Every row gives one point. The points of each table are mixes of a few directions, plus a little noise. Count the directions of each table, and those that both share. Where both have some left over, give the other angles between the two spaces (their principal angles), to ten degrees, smallest first.

First:
[[-5, -47],
[-3, -25],
[2, 29],
[5, 43]]
Second:
[[-4, -43],
[4, 46],
[-3, -28],
[-2, -16],
[4, 42]]
Directions: first 1, second 1, shared 1

First:
[[-5, -2, 34],
[1, 1, -8],
[9, 3, -58],
[3, 1, -16],
[-7, -2, 48]]
Second:
[[-12, -1, 60],
[-25, 16, 28],
[7, 0, -35],
[5, -3, -9],
[1, 0, -15],
[24, -13, -29]]
Directions: first 1, second 2, shared 1

First:
[[2, -15, -7, -2],
[-9, 60, 29, 7],
[0, 4, 2, 1],
[-1, 5, 2, 1],
[6, -37, -18, -5],
[2, -17, -8, -2]]
Second:
[[5, -52, -23, -10],
[-13, 1, 14, -19],
[12, -3, 10, 24],
[6, 5, 5, 16],
[-14, 6, 14, -20],
[5, 19, -28, 0],
[1, 23, 13, 9]]
Directions: first 1, second 3, shared 1

First:
[[-19, -16, 25, -34, -15, 41],
[-13, -37, 14, -45, 33, -9],
[1, -5, -5, -3, 6, -7],
[11, 25, 23, 32, 15, -29],
[6, 12, -22, 17, -21, 9],
[10, 22, -5, 29, -9, -7],
[-11, -21, -30, -27, -27, 38],
[15, 20, 0, 32, 16, -36]]
Second:
[[6, 11, -2, 15, 0, -8],
[-17, -31, 8, -43, 0, 25],
[-3, -5, 1, -7, 0, 3],
[24, 40, -11, 60, -1, -35],
[-5, -8, 4, -12, 2, 9],
[20, 36, -10, 52, -1, -31],
[-21, -37, 11, -53, 2, 31],
[-6, -8, 2, -12, 0, 5]]
Directions: first 3, second 1, shared 1

First:
[[2, 6, 11, -4, 5, 12, -7, 4],
[-22, -18, 2, 8, 4, 14, 60, -11],
[7, 19, -38, -14, 7, -37, -10, -12],
[-3, -17, 23, 8, -1, -18, -23, 14],
[7, 6, 17, -6, 3, 20, -14, 10],
[0, 14, -4, 1, -2, -7, -16, -9],
[7, -14, -6, 0, -8, 5, 10, 11],
[3, 5, -4, 8, -10, 11, 1, -6]]
Second:
[[-2, 7, 1, 5, 9, 11, 10, -18],
[-2, -11, 3, 12, 17, 4, 17, -20],
[-11, -18, 7, -9, -15, -26, 3, 31],
[-9, -22, 6, 13, 19, -6, 26, -15],
[18, 8, -7, 5, 11, 17, -14, -17],
[13, 0, -2, 11, 19, 15, 0, -25],
[-21, 6, 4, -10, -20, -11, 9, 18],
[6, 13, -4, -15, -22, -4, -24, 27],
[9, 16, -5, -12, -19, 0, -25, 19]]
Directions: first 5, second 3, shared 2; angles 90
